Each row of a before or after table is a point. One or more steps were done to the points. Then noise was added and the rows were shuffled. The steps act on columns, c1 being the first. Name the steps. A step turns or swaps two columns, mirrors them in a line or flattens them onto one, adds a multiple of one to another, or multiplies or shifts one. Angles are multiples of 10 degrees, from the lower column toward the higher: turns from -170 to 170, lines from 10 to 170 but not 90. Use the fewest steps. Two steps may share a column if one is a turn and the other turns, adds or multiplies; they go together, in the order done. Otherwise the lowest column goes first.

Before (12 x 2):
[[ 1.3  0.3]
 [-3.4 -4.2]
 [-5.2 -1.1]
 [-0.7  3.7]
 [-1.4 -0.1]
 [-3.8 -3.7]
 [-0.9  0.3]
 [-3.3 -4.1]
 [-0.9  2.3]
 [-3.8  3.0]
 [-5.1 -1.7]
 [ 0.4  2.1]]
After (12 x 2):
[[-1.7 -3.2]
 [ 4.8  0.9]
 [ 4.9 -2.1]
 [-1.3  1.1]
 [ 0.2 -4.8]
 [ 5.0  0.9]
 [ 0.9 -0.8]
 [ 4.6 -2.5]
 [-1.6 -1.4]
 [-0.1 -2.5]
 [ 0.1 -0.4]
 [ 5.5  0.1]]
Steps: turn c1 and c2 by 140 degrees

Before (14 x 4):
[[ 1.4  1.3  2.2 -0.5]
 [-0.3  0.4  0.5  0.2]
 [-4.9 -2.6 -8.1  0.0]
 [ 1.7  1.3  2.9 -4.9]
 [ 0.6 -0.6  3.0 -0.7]
 [ 0.2 -0.9  0.3 -0.8]
 [-2.3 -0.2  0.4 -4.8]
 [-1.4 -2.5  0.1 -3.3]
 [ 1.0  1.1  2.1 -0.1]
 [-6.4  0.8  2.1 -0.2]
 [ 1.6  0.4  2.4 -1.2]
 [-0.5 -0.1 -1.3 -0.5]
 [-0.1  3.4 -1.5  0.0]
 [-0.6 -2.0 -1.6 -0.2]]
After (14 x 4):
[[  0.2  -0.7   0.7  -1.0]
 [ -5.1  -2.1 -16.1  -2.1]
 [  1.4   1.3   4.5   0.3]
 [ -0.2   3.1  -2.8   1.3]
 [ -0.7   0.2  -2.4  -0.6]
 [  0.5  -0.3   6.0  -0.6]
 [  1.7   2.7   5.9  -3.7]
 [  0.9   0.9   4.3   0.3]
 [ -6.5   1.4   4.2  -2.0]
 [ -1.4  -1.4   0.2  -4.3]
 [  1.4   0.6   4.8  -0.4]
 [ -2.3   1.9   0.7  -5.5]
 [ -0.5  -1.7  -3.1  -0.9]
 [ -0.4   0.3   1.0   0.0]]
Steps: add 0.3 times c1 to c4; turn c2 and c4 by 20 degrees; multiply c3 by 2

Before (11 x 6):
[[ 7.3 -1.7 -3.1 -4.4 -0.4 -0.2]
 [-2.1 -4.8  0.4 -2.6  2.0 -2.5]
 [ 5.1  0.7 -5.3 -2.7  0.9 -1.7]
 [ 6.2 -0.4 -5.4 -3.2  1.9  0.7]
 [ 1.6 -0.1  0.5 -3.4  1.3 -4.3]
 [-3.1  0.7 -1.8  0.6 -0.3  4.3]
 [ 1.8 -2.7 -2.5  0.0  0.6 -3.7]
 [-1.6  0.3  1.1  2.1  2.7  3.6]
 [-2.2 -0.4  1.0  2.3  0.1  3.6]
 [-0.5 -3.7  2.4  1.3  0.7 -3.0]
 [ 5.8  0.7 -4.2 -2.9 -2.6  0.6]]
After (11 x 6):
[[-0.9  3.0 -2.7 -1.0  0.5 -3.1]
 [-5.2  2.2 -5.3 -4.3 -0.7  0.6]
 [-4.5  0.7 -4.8 -2.3 -1.2 -1.3]
 [ 1.9  3.8  2.9 -0.5  2.5 -2.2]
 [ 2.3 -0.5  0.8  0.9  1.4  2.4]
 [-5.5  1.9 -4.8  3.0 -5.3  0.4]
 [ 3.0  3.9 -0.1 -4.1 -0.9 -1.8]
 [-6.2  4.5 -3.7 -1.4 -3.7 -0.1]
 [ 2.6 -1.7 -1.7  0.6  0.1  2.9]
 [ 1.7 -0.5  1.1 -4.2  4.5  3.0]
 [-1.2  0.4  0.2 -3.8 -1.6 -3.0]]
Steps: turn c1 and c2 by 160 degrees; multiply c5 by 2; turn c4 and c5 by 60 degrees; multiply c6 by 0.7

Before (8 x 9):
[[ 5.6  1.2  1.7  0.3 -1.0  1.1 -2.7  0.7 -0.1]
 [-1.0  4.3 -5.0 -4.5 -2.4 -5.3  0.6 -2.8 -1.4]
 [ 5.7 -1.1  2.9 -2.3  1.1 -0.9 -2.9  0.6  1.0]
 [-0.1 -1.5 -4.9  0.8  3.0  3.3  1.7  0.1  2.7]
 [ 2.5  1.4  2.5  1.0  1.6 -2.0 -1.2 -1.1 -0.8]
 [-2.0  1.8 -2.1  1.4  3.7  3.0 -3.4 -3.2  3.0]
 [-0.6 -0.4 -1.3 -4.5 -3.0  0.9  0.0 -3.2 -2.7]
 [ 7.0 -2.0  1.4  0.1  0.3  2.1  1.3 -1.4  3.5]]
After (8 x 9):
[[  2.6   1.2   5.0  -0.2   1.8  -1.7   1.8   0.6  -0.7]
 [  7.0  -0.2   2.6   0.6   0.3  -0.4  -2.5  -2.0   3.6]
 [ -1.0  -4.9 -10.2   0.4  -2.4  -4.3   3.9   1.9  -1.5]
 [  5.7   1.0   3.4  -1.9  -0.9   1.0   2.0  -0.4  -0.2]
 [ -2.1   2.3  -4.2  -1.9   3.7  -1.7   2.8  -3.3   3.0]
 [ -0.6  -4.2  -2.5  -1.6  -3.1  -2.5  -0.4  -2.1  -2.7]
 [  5.7  -1.1   5.7  -3.6   1.1   0.2   0.0   0.8   1.0]
 [ -0.2   0.3  -9.8   1.3   3.1   1.2  -1.9  -1.9   2.7]]
Steps: turn c2 and c7 by 110 degrees; turn c2 and c4 by -70 degrees; multiply c3 by 2; multiply c6 by 0.7; turn c6 and c8 by -60 degrees

Before (8 x 11):
[[-5.0 -3.3 -2.1 -1.9  1.7 -1.6 -4.6 -0.7 -5.8 -1.7  1.6]
 [ 4.0 -0.3  1.0  3.8  0.5  1.3  0.7  1.3 -1.8 -3.1 -3.1]
 [-2.4 -1.4  3.2 -0.2  1.1 -0.9  2.9 -2.2 -2.6  1.8  0.0]
 [ 3.5 -0.8 -2.3  1.9 -0.6 -5.4  2.1 -1.1 -2.8  3.3 -2.0]
 [ 4.2  0.7 -0.1  1.6 -4.6  1.7 -0.5  1.8 -1.3  3.0 -2.5]
 [-3.1  3.2 -1.6 -0.1 -0.6 -1.2  0.7 -0.7 -1.8  1.0  0.1]
 [ 0.4  0.8 -4.6 -8.3 -6.2  3.4 -5.2 -0.2  3.0 -0.8  0.1]
 [ 0.3  2.4  1.4 -1.1 -0.1 -2.1 -1.9  3.6 -3.8 -1.1 -0.5]]
After (8 x 11):
[[ -3.1   2.8   1.3   0.5  -0.1  -1.5   1.0  -1.2   2.3   0.9   1.1]
 [  0.4   4.3  -1.2  -1.3   1.4  -1.4  -1.4   5.9   0.9  -1.8  -0.4]
 [ -4.9   4.6   2.5  -1.5   3.4   1.6  -1.6  -1.0  -5.1  -4.6   0.7]
 [  4.2   1.8  -1.7   2.4  -7.1  -5.7   3.0   2.8   0.2  -0.5   1.6]
 [  3.8   1.6  -3.1   4.4  -0.3   1.8  -3.0   2.1  -0.7   0.9   1.1]
 [  3.6   2.5   0.1   3.5   3.4  -4.1   3.1  -1.7  -1.5   1.9   2.9]
 [  0.3  -2.4   2.8  -6.5 -10.6  -7.6  -0.8  -0.3   1.7  -5.3   3.6]
 [ -2.4   2.0  -2.2  -1.3   2.0   1.2   1.8  -3.6  -2.2   3.2  -2.4]]
Steps: turn c2 and c9 by 70 degrees; turn c3 and c11 by -130 degrees; add 0.5 times c11 to c4; multiply c5 by 2; turn c5 and c6 by 50 degrees; swap c7 and c10; multiply c8 by 1.6

Before (12 x 14):
[[-3.3 -0.8  0.9 -2.5  2.6 -0.7  1.0 -1.5  0.9 -2.4  0.5  0.4 -1.9 -1.4]
 [ 4.0 -1.3 -2.8  0.3  3.0 -0.7 -1.9 -0.9 -1.8 -3.4  1.9 -1.6  3.6  3.0]
 [ 2.9 -3.4  4.7 -1.9 -3.3  3.9  4.1  2.5 -3.7  2.1 -2.4  3.1  4.1 -4.4]
 [ 4.1 -1.3 -2.8 -2.7  3.6 -3.0  2.0  2.3 -3.5  2.5 -0.1  3.1  0.4 -3.2]
 [-2.3  2.8 -2.3  5.0 -0.5  3.6  0.9 -1.0 -1.8  3.1  5.0 -0.5  5.0  1.4]
 [-2.1 -4.4 -2.0  2.7 -0.8 -2.5 -2.8 -1.1 -4.3  0.6  1.9  1.3 -1.0  2.8]
 [ 3.8  1.2  2.5 -0.1  1.9  3.6  2.8  0.2 -1.4  3.4 -1.6  1.1 -0.7  0.6]
 [ 1.7  2.3 -1.6  1.2  3.5  4.3  1.6  1.5 -2.8 -2.2 -1.7 -1.2 -1.4  2.0]
 [ 1.4 -1.1 -1.8  1.1 -0.2  0.7  2.4 -2.5 -5.5  1.2 -0.5 -2.2 -0.6  1.1]
 [-1.4  3.1  3.0  0.5  1.7 -1.4  3.6  2.3 -2.5 -0.9 -1.4 -0.9  1.8  2.3]
 [ 1.7 -1.4 -2.4 -2.4 -3.5  4.6  3.1 -1.9 -1.6 -0.3  1.8  0.7  1.2  2.3]
 [-0.6  0.1 -1.1 -0.7 -0.8 -0.6 -2.8 -0.8 -5.1  0.3  2.8  0.3  2.1  0.6]]
After (12 x 14):
[[-0.1  2.2  1.9 -3.0 -4.2 -2.6  2.8 -2.0  7.3  2.5  4.1  9.6 -2.3 -3.2]
 [ 1.3 -2.6 -3.8  0.6 -1.8 -1.0  2.3 -2.9  2.4 -0.6 -1.0 -2.7 -2.6  2.5]
 [ 2.5  4.0 -5.8 -1.9  4.8  1.9  2.3 -1.5  0.4  2.5  2.7  9.7 -5.5 -4.4]
 [-4.9 -2.9  2.2  5.2  3.5 -0.7  1.8 -0.1 -5.5  3.3 -2.2 -1.4 -5.2  1.7]
 [ 2.0 -1.3 -3.0 -0.3  2.7 -3.2  2.1 -0.5  4.6  3.5  3.8  3.3 -0.4  0.8]
 [-0.6  0.2 -1.2 -2.4 -1.5 -2.1  0.6  1.6  1.6 -2.2 -3.2  1.5  2.0 -1.4]
 [ 0.9  0.4  0.9  1.3  0.4 -0.1  2.9  2.9 13.6  1.2  1.6 -6.5 -3.3  1.2]
 [-2.9 -0.9  2.4 -0.8 -0.6  0.9 -2.0  0.5  7.9  0.2 -0.8  1.1 -5.0  0.7]
 [-1.8  3.8  2.5  2.7 -2.1  1.2 -1.8  2.7 11.6  0.5 -2.3  3.7 -2.0  2.7]
 [ 1.8 -1.7  0.9  1.5  2.7 -4.8  2.2 -2.1  9.1 -2.4  2.0 -3.9 -0.7  2.1]
 [-2.0  1.0  3.1  0.3 -1.7 -2.9 -1.0  1.3 -2.9 -3.3  3.8 -4.6 -3.6  3.2]
 [-1.9  0.6  0.9 -2.5  5.4  1.4  3.6  2.2  1.4 -0.5  1.6  2.2 -2.0  2.6]]
Steps: turn c1 and c11 by 90 degrees; turn c2 and c8 by -160 degrees; mirror c3 and c7 in the line at 100 degrees; turn c5 and c6 by -110 degrees; turn c9 and c13 by 140 degrees; multiply c9 by 3; multiply c12 by 3

Before (9 x 18):
[[ 4.2  6.2 -1.1  0.6  3.9  3.2  3.9 -8.5 -3.4  1.0 -3.6 -4.3 -0.1  0.6
   0.9 -1.3 -2.7  4.2]
 [ 4.9  1.1 -2.0 -3.5 -0.4 -0.2  3.4 -1.9  0.0  4.3 -2.6 -3.7 -4.1 -0.5
  -1.0 -1.3  0.0  5.1]
 [ 2.2 -1.2 -0.7 -2.1  3.5  2.2  4.9 -0.9 -2.8  1.1  3.1 -4.8  0.3 -0.9
  -2.7 -1.2  1.1 -2.2]
 [ 1.0 -4.4  0.1 -3.8  3.4 -0.6  4.9 -0.7 -4.6 -3.2 -1.8 -3.3 -2.0 -2.7
  -1.2  3.6  1.5 -3.1]
 [-0.3  0.1  3.0 -1.6  0.0 -0.6 -2.3  1.9  1.9 -0.9  3.3 -3.0  0.9  1.6
  -0.2  2.7  3.8 -3.4]
 [-3.6 -3.1  1.6  2.9 -3.8  4.6 -1.5  1.6  3.2  1.4  4.4 -1.9  3.7  1.6
   6.0 -2.2 -0.7 -2.7]
 [-0.3 -3.7  2.4 -0.4 -2.9  2.0 -3.3 -1.4 -0.8  2.0  6.1  5.1 -0.2  1.2
   2.3 -0.4  0.8 -5.1]
 [-1.9 -0.6 -1.8 -2.6  2.2 -0.9  1.8  3.7 -1.0 -1.8  1.3 -2.1 -2.4 -2.1
   0.2 -1.5  0.1 -2.1]
 [ 0.1  1.2 -3.2  1.8 -1.5  6.1  4.9 -3.4  1.0  1.3  0.6 -0.3  6.5  7.8
   2.8 -5.3 -4.7  2.3]]
After (9 x 18):
[[ 1.5 -6.2 -4.9 -2.9  3.5 -0.9  4.9 -0.7  2.1 -3.3 -1.8 -3.3 -1.9 -0.3
   0.1  2.8  2.4 -3.1]
 [-3.8 -1.0 -3.5  3.5 -3.9 -1.2 -1.5  1.7 -6.9  1.4  4.4 -2.0  5.7  0.7
  -3.0 -1.6 -1.4 -2.6]
 [-0.6 -3.7 -2.7 -2.0 -3.0 -1.5 -3.4 -1.4 -2.0  2.0  6.0  5.2  1.2  0.1
  -1.4  0.2  0.2 -5.0]
 [ 4.8  1.0 -6.9 -2.3 -0.3 -2.6  3.4 -1.8  1.0  4.3 -2.7 -3.7 -3.3 -0.8
   0.5 -0.7 -0.6  5.1]
 [ 3.9  3.7 -6.2  1.9  3.9 -2.5  4.0 -8.5  4.8  0.9 -3.6 -4.2  2.0 -0.8
  -3.8 -2.1 -1.7  4.3]
 [-0.6  1.1 -1.9 -0.7  0.0  0.9 -2.2  2.0 -1.3 -1.0  3.3 -3.1  0.4  0.1
   1.1  3.6  2.8 -3.4]
 [-1.5 -1.0 -6.7 -2.0  2.1 -1.0  1.8  3.7  0.4 -1.7  1.2 -2.1 -2.4  0.2
  -0.4 -0.9 -0.6 -2.1]
 [ 2.3 -2.4 -5.8 -0.7  3.6 -1.5  5.0 -0.9  2.9  1.0  3.2 -4.9  1.6 -0.4
   1.4 -0.2 -0.2 -2.1]
 [-1.2  1.5 -8.2  1.9 -1.5 -0.5  5.0 -3.4 -1.6  1.3  0.6 -0.3  8.9  0.2
  -2.3 -5.6 -4.6  2.3]]
Steps: flatten c1 and c14 onto the line at 170 degrees; turn c2 and c9 by -30 degrees; turn c9 and c15 by 150 degrees; shift c3 by -5.0; add -0.3 times c12 to c4; mirror c6 and c13 in the line at 70 degrees; flatten c16 and c17 onto the line at 40 degrees
